Each row of a before or after table is a point. One or more steps were done to the points. Then noise was added and the rows were shuffled. The steps act on columns, c1 being the first. Name the steps. A step turns or swaps two columns, mirrors them in a line or flattens them onto one, adds a multiple of one to another, or multiplies or shifts one. Angles are multiples of 10 degrees, from the lower column toward the higher: turns from -170 to 170, lines from 10 to 170 but not 90. Use the fewest steps. Two steps may share a column if one is a turn and the other turns, adds or multiplies; they go together, in the order done. Otherwise the lowest column goes first.
In the rows, 128 means zero.

Before (10 x 3):
[[100 125 162]
 [104 161 144]
 [117 119 182]
 [212 144 167]
 [172 133 168]
 [114  95 138]
 [195 128 149]
 [ 82 138 123]
 [106 158 133]
 [130 117 127]]
After, 10 rows:
[[118 130 129]
 [134 110  77]
 [180 147 105]
 [135  96 144]
 [176 176 108]
 [110 132  94]
 [125  93  95]
 [132  88 141]
 [210 164 110]
 [102  91 139]]
Steps: turn c2 and c3 by 140 degrees; turn c1 and c2 by 50 degrees

Before, 8 rows:
[[126 135 135 143 133  92  99  95]
 [154 103 133 179 107 162  96 172]
 [108 135 122 104  94 130 141 122]
 [155 138 159  87 163 147  85 134]
 [136 167 107 143 120 142 156 149]
 [129 126 135 202 178 138 149 177]
 [130 144 135 138  76 121 140 165]
 [170  80 117 109  76 102 128 140]]
After, 8 rows:
[[141 118 113 139  66 130 132  94]
 [149 154 115 178 167 218 129  79]
 [156 181 146 132  75 158 140 104]
 [141 116 135 108  94 108 110 131]
 [127  23 136 133 152  76 171 115]
 [ 97 143 124 164 124 100 127 160]
 [ 97  77 117 146 145 220 154  84]
 [ 84 166  98  86 141 108 155 124]]
Steps: swap c1 and c7; multiply c2 by 2; turn c2 and c5 by -40 degrees; turn c3 and c8 by 170 degrees; turn c4 and c6 by 40 degrees; multiply c6 by 1.6

Before (9 x 12):
[[102  97 179 108 101  84 129 129 124 125 112 127]
 [138 114 188 108 110 116 113 137 122 126 164 103]
 [ 92 117 135 136 157 114 107 188 122 196 162 117]
 [168  98 126 116 140 115 137 127  99 125  94 134]
 [118 150 121 144 137  98 105 168 119 147 107 107]
 [130 151 102 123 110 160 121 144 136 188 125 147]
 [135 103 153  77 142  97  85 191  88 158 149 155]
 [125 159 135 161 179 122 108 153 165 137 154 131]
 [143 166 164 117 120 141 142 130 154 149  95 127]]
After, 9 rows:
[[118 147  56 183 194 151 132 123 109 104  96 120]
 [ 52  96 109 131  95  82 127 127  85 125 162 129]
 [107 127 135 106 173  87 131 145 104 128 107 122]
 [150 106 138 135 138 105 129 134 149  94  93 129]
 [135 139   7 221  74 114 135 135 124 120 164 116]
 [117 142  28 210 104 108 128 169 130 151 112 125]
 [105 105  99 203  90  51 105 133 105 106 149 167]
 [ 77 152 187 100 147 136 120  98 110  96 125 146]
 [119  91  96 107 147 138 121 139  85 127 153 138]]
Steps: mirror c1 and c10 in the line at 150 degrees; turn c2 and c5 by 70 degrees; add -1 times c11 to c5; multiply c3 by 2.5; turn c3 and c4 by 150 degrees; turn c8 and c9 by -130 degrees; turn c6 and c8 by -70 degrees; flatten c7 and c12 onto the line at 120 degrees

Before:
[[118 127  99 127 156 138 168 100  82 143 101 175 115 144 208 123  93 124]
 [ 85 108 106 130 154 115 147 131 120 126 150 150 147 138 201 140 104 126]
 [105 118 128 120 152 129 109 123 100 128 102 154 115  82 199 158  98 127]
 [157 138 125 110  68  66 189 146 169 122 106 128  86 107 142 104 101 140]
 [150 141 154 148 103 176 102 144 123  73 138 114 104 140 129 136 164 115]
 [139 113 131 153 167 158  90 136 158 105 170 128  79 117 133  94 145 126]
 [108 134  84 139 119 148 115 136 111 139 118 138 131 126 162 113 107 144]
 [145 105 107 113  86  67 182 155 133 132 106 139  59 118  99 146 117 142]
 [163 122  84  85  50  66 186 123 155 146 143 158  66 100 123 133 105 111]
 [ 78 112 119  99 141 158 142 153  94 139 124 176 108 120 223 118 109 142]
 [148 120 127 105 137 170  93 136 137  58 120  93 121 135 106  94 174 107]
 [172 129 113 116 150 168  94 167 151  88 121 120 118 150 147 142 133 127]]
After (12 x 18):
[[127 172 108 114  87  68 169 106  73 133  95 138 169 154 100 146 152 142]
 [149 118  85 140 119 149 118 135 141 139 119 138 138 161 161 113 181 142]
 [116  91 127 105 137 169 121 115 116  57 115  93 125  51 106  93  10 108]
 [122 165  99 129 157 139 142 165 147 144 114 174 172 167 208 122 227 124]
 [ 95 181  84  85  49  66 152 109  64 147 137 158 147 188 125 134 171 111]
 [167 141 106 130 156 115 153 138 146 124 157 150 121 155 200 140 195 127]
 [119 108 153 146 105 177 107 101 114  74 130 113 145  64 128 134  40 115]
 [112 190 123 109  67  67 140 108  68 122  98 128 125 186 141 104 186 139]
 [110  96 112 116 151 167 116  78 104  88 103 120 117 101 146 142 126 128]
 [145 106 128 120 153 129 132 151 136 129 111 153 158 213 199 157 182 128]
 [183 136 120  99 141 158 149 133 133 139 125 177 167 164 221 119 173 142]
 [123  87 131 152 167 158 129 103  72 105 165 128 137 110 133  94  80 125]]
Steps: turn c1 and c8 by -150 degrees; turn c8 and c11 by 20 degrees; turn c2 and c7 by -70 degrees; turn c9 and c13 by -130 degrees; multiply c17 by 3; turn c14 and c17 by 150 degrees
